Every row gives one point. To make a cloud, some directions were put in groups of two or more. Within a group, all points are equally far from the middle, so they leave a hole (a ring in 2 directions, a hollow ball in 3). The other directions are filled evenly. Then the cloud was stretched, turned, moved and blurred a little. Count the holes, and give their numbers of directions, smallest first.

Cloud:
[[ 36  32]
 [  1 -38]
 [ 30 -29]
 [  6  43]
 [-21 -29]
 [-17 -32]
 [ 44 -11]
 [ 27  39]
 [-25 -25]
 [-34   1]
 [-32  15]
 [ 46  -7]
 [ 18  42]
 [ 43 -13]]
Holes: 1 (2)

Cloud (20 x 3):
[[ 23 -34  25]
 [-57  -8 -33]
 [-45  -3  42]
 [-27 -37  10]
 [  5  37  22]
 [ 20  29  42]
 [ 25 -32  25]
 [ 20  29   2]
 [ 26   7 -23]
 [ 26  24  25]
 [-47  37 -26]
 [ -4 -46  37]
 [ 30 -29  31]
 [ 36 -17  30]
 [-17  45  -9]
 [ 23  20 -29]
 [-28  22  56]
 [ 25 -19   0]
 [ 29  22  37]
 [-45 -21  -4]]
Holes: 1 (2)

Cloud:
[[ -6 -31 -21 -75 -30 -13]
 [-29 -65   4 -24 -35  28]
 [-52   4  25 -40  -9 -26]
 [-40   2   9  19  29  12]
 [-55 -32  33 -25  -4  13]
 [-37 -41  28 -51 -25 -23]
 [-37 -24 -44 -37 -45   5]
 [ 20 -13  18  39 -32  21]
 [  6  -8 -23 -19   4 -57]
 [ 26  10  29 -15 -59   7]
 [-21  -1 -38   2   9 -39]
 [-31 -30 -15 -12  32 -30]
 [  8  -1  -5   6 -36 -53]
 [ 22 -70   8 -15 -29  25]
 [ 12 -37  -8 -54 -59  -9]
 [-19  -8  21 -73  18   0]
 [-19  24 -11  27  22  -1]
 [-38 -26  41 -18 -44  18]
 [ 30  16  28  29 -16   5]
 [ 34 -10  46 -34 -11 -31]
 [ 26 -62   5 -47   2  25]
 [ 14  32  35 -45 -37   5]
 [  7 -10 -42  31  -4 -19]
 [ 34 -40 -27 -41 -45  17]
 [ -6  20 -13  -8  -9 -53]
 [ 34 -28  -8   0 -62  12]
 [-28 -30 -38   6  23 -21]
 [-34  36 -14 -26 -42  -5]
 [ 57   9 -14 -23   9   3]
 [ 13 -26 -59 -25 -15  31]
 [  6 -56 -14 -21 -27 -42]
 [ 22 -23 -36  -6 -56  23]
 [ -6  20 -27 -41 -48  34]
 [  6 -19 -35  -5  45   2]
 [  4   4  34 -29  39  29]
 [-14 -16  20  10 -28 -52]
 [  6 -66 -14 -34  13  31]
 [-10  38 -10 -44  16 -21]
 [ 11  19  40  17   0 -26]
 [ -3   7  28 -64  -2 -35]
 [  7 -11  -4 -19 -65  43]
 [ 30  16 -12   3  18  45]
 [ 30   1 -26   9  35  13]
 [-47  26 -10 -41   4  26]
 [ 48   3  36   7 -25  12]
 [ 44   7  21 -23 -34  40]
 [-18  31  16  -4   0  49]
 [-37   4   1  36   5  18]
 [-27 -65  -2 -20 -15 -31]
 [-20 -12 -11 -14 -21  69]
 [  6 -30  40  33 -18   4]
 [  7   9 -44 -60   2   2]
 [ 34  27   2  -1  15  39]]
Holes: 1 (6)

Cloud:
[[-26  34 -19   1 -11 -34 -39 -38]
 [ 19   3 -49  21 -18 -16   7 -61]
 [-59  -9 -16  20  -1  23  39  -5]
 [ 30 -35 -22 -39  23 -12   6 -19]
 [ 28 -29 -22 -27 -40  12  22  13]
 [ 30   9  16  -9 -12  31  53 -18]
 [-28  53 -11  22   7   3  -5 -46]
 [-11 -34 -26  14   8  30  32 -36]
 [ 51  -2 -27  12 -63  35  -9  14]
 [ 41  44 -15   5 -53   9 -28 -40]
 [-10  14 -23  22  25 -36 -15 -50]
 [-13  39 -20  -7   9 -36 -40 -43]
 [ 40  50   9  16  34   7 -17 -50]
 [ 43  42 -30 -10 -18  44 -17   9]
 [ 10  55 -25  37  -2  27  23  17]
 [-35   6  -9  28 -27  -5 -18  20]
 [ -1 -48   3  -7   3   3 -53 -22]
 [ 56   8 -11  11 -44 -11 -15 -11]
 [ 61  19  11 -15  35 -17  22 -12]
 [ 37  11  -6 -38   8  59  -5  -5]
 [ 17 -26  45  -7 -26 -20  13 -45]
 [ 27 -48  -7 -15  30  24 -25 -32]
 [-38  21 -29 -11 -26 -60 -14 -57]
 [ 13 -19  -6  49 -31 -36  46 -33]
 [ 23  -9  45   3   9  -9 -33  22]
 [ 47   0 -15   7 -25  14  21 -33]
 [ 30 -21   8  29  22 -18 -43 -40]
 [ 18   2  19  51  38  10  -8 -51]
 [ 46   6  29   1 -15 -34 -47  -3]
 [ -1 -13  23  27 -22   1 -45 -55]
 [ -6 -25 -64  19 -27 -21 -21 -15]
 [ 34  17 -40  27   1  37  36 -29]
 [ 24  40  16  20   2 -43  15   5]
 [ 46  -1  -2 -63  22   7 -21 -16]
 [ -8  17 -22  -1  61 -21 -15 -71]
 [-14  43 -29 -20 -35  36   2  33]
 [ 15  40  16 -19 -45 -25  37  -5]
 [-56  34  34   4  -8 -24  21 -56]
 [ 21  39 -44  15  20  14  15  -8]
 [  3  20   3 -34 -48  25   2  -1]
 [ 13 -34 -13  28  45 -29   7   2]
 [ 14   7 -64 -44 -40  22   0  25]
 [  9 -22 -17 -35 -44  53 -11  24]
 [-47  23  44  26 -13   3  14 -41]
 [-36  12 -48  22   0  25 -32 -57]
 [-34 -17  15 -31  42 -28  -5 -25]
 [ 38 -24 -21  16 -11  49  14  -7]
 [ 32 -36  24  23  18  -6  38  -1]
 [  0  24 -43  26  37  33 -57 -66]
 [ 36  14 -24 -46 -14  16   3   2]
 [-50 -21 -17  13 -41  27   5 -55]
 [ 56  -8  20  23  25 -25  27   6]
 [ 12 -32  21  26   5  57  28   7]
 [ 16 -34  21   8  -5  40  16  -1]
 [ 10   2  46  11 -42 -27  33  37]
 [-23 -38   4  -2  20 -40   5 -63]
 [-51 -21 -25  17 -31  26   4  -6]
 [ 58 -10  40 -11  23 -11  13  11]
 [ -7 -39 -12 -14  -1  -7 -16 -76]
 [ 28 -16 -41  -6  13 -22  45   2]
 [-27  10 -39  15   5  11 -44  16]
 [ 13   6 -31  -7  -9  18  55 -53]
 [ 45  47  -2 -14  17   0 -14 -22]
 [-21  10  48  28 -47  31  15 -60]
 [ 16  14  67  16  17  36  30 -39]
 [ 20  -7 -18  18 -26 -54  44 -79]
 [ -2 -20   9   7 -61  15 -27  36]
 [-21  30 -49  -4  -4   2  24 -63]
 [ 15  59 -31  11 -33  -5  17 -47]
 [ 13  18  51 -16 -24  15  -8 -54]
 [ 22 -24  12  39   8  -8  -6 -32]
 [ -6  -2 -33 -30  51  40   8 -24]
 [ 54 -33  16 -30  -2 -11 -34 -45]
 [ 32  38  22   0  31 -17 -16  31]
 [ 30  14   7  36 -14 -51   4 -58]
 [  4  49 -50   5  20  32 -30 -37]]
Holes: 1 (4)
